Every row gives one point. Each copy is the shape, with its points in the same order, turned, moved and blurred by noise. Is it also mirrored, or only turned?

Shape, 8 rows:
[[ -8 -17 -23]
 [  9  -6 -61]
 [  6  25  18]
 [-31 -45  23]
 [-14   4 -15]
 [-11 -41  27]
 [-22  29 -48]
 [ -1   5  16]]
Copy 1:
[[-21   6  -4]
 [-18  45 -24]
 [ 34  -8  18]
 [-35 -48  13]
 [ -5  11  14]
 [-19 -48   2]
 [ -5  53  22]
 [ 15 -16  13]]
Copy 1 is: only turned
Copy 2:
[[ 11 -17 -10]
 [  9 -11 -50]
 [-18  17  23]
 [ 39 -32  40]
 [ -6 -14  -6]
 [ 42  -8  37]
 [-34 -25 -31]
 [  0   2  22]]
Copy 2 is: only turned
Copy 3:
[[-13 -20  19]
 [ 40 -28  18]
 [-23  19 -23]
 [-64 -24  36]
 [  1   1  10]
 [-53 -25  17]
 [ 36  20  23]
 [-26   6  -9]]
Copy 3 is: mirrored

Shape:
[[ -8 -28   4 -21]
 [ -3 -16 -37  16]
 [  0   0  -5 -28]
 [ 66  19 -16  34]
 [ -7  28 -13 -32]
 [  4 -32 -29  -4]
 [  2 -18 -63 -32]
 [  1  49  -9 -35]
 [  8  24 -11   6]
 [ 12 -31  -2 -23]]
Copy 1, 10 rows:
[[ 13  11 -24  -8]
 [-21  15 -21  38]
 [  8  18  10   3]
 [-15 -53  10  58]
 [  4  23  35  12]
 [  2  14 -31  28]
 [ 15  52  -5  53]
 [  3  14  58  10]
 [-21  -3  20  23]
 [ 27   8 -19  11]]
Copy 1 is: only turned
Copy 2:
[[-18   2 -16 -23]
 [  7 -43 -26  -9]
 [  8 -12  14 -32]
 [ 19 -31  34  48]
 [ 35  -3  20 -43]
 [-15 -40 -11 -21]
 [  6 -64   2 -52]
 [ 45   8  31 -39]
 [ 27  -8   7   4]
 [-22 -10   7 -24]]
Copy 2 is: only turned

Shape (12 x 6):
[[-10 -38  -4 -12  28 -34]
 [-16   2  -6  22 -44  25]
 [ 42 -36  -6  25  21  21]
 [-18 -35  -4  -3   2  28]
 [ -2  73 -11  33 -20  24]
 [ -6  44 -10  19  23 -12]
 [ 23 -43   4   3  17   2]
 [ 23 -10   4   6 -26  -9]
 [ 45 -32   4 -53  14  29]
 [-16 -40  40  30   0  12]
 [ -4 -43  -7   1   0 -58]
 [  2  -3  -2  19  14  16]]
Copy 1, 12 rows:
[[-16  18 -39 -36 -31   8]
 [ 26 -17   9  32   5  15]
 [ 30  31 -32 -21  32 -16]
 [  1  -5 -21 -12  14  29]
 [ 40 -60  23  23  -3 -42]
 [ 21 -40  -6 -25 -30 -38]
 [  1  36 -29 -28   9   0]
 [  5  26   5  10 -10 -17]
 [-47  27 -22 -17  44 -20]
 [ 29  20  10 -33   0  38]
 [ -9  40 -36 -13 -56   7]
 [ 20 -10 -15 -17   8  -9]]
Copy 1 is: only turned
Copy 2:
[[-18  24  15  39  -8  16]
 [  6   4   0 -26 -15 -61]
 [-32  26 -48   2 -40  -5]
 [-25  32  16 -14 -33 -19]
 [  1 -45 -26 -53  26 -46]
 [-16 -37 -12 -11  25  -1]
 [-16  33 -22  13 -35   6]
 [ 22  19 -24   5  -9 -22]
 [ -7  74 -27 -27 -10  29]
 [  2   2   7   1 -69 -11]
 [  4  24  10  62  -6  -3]
 [-22  -1 -14 -13 -19 -11]]
Copy 2 is: mirrored
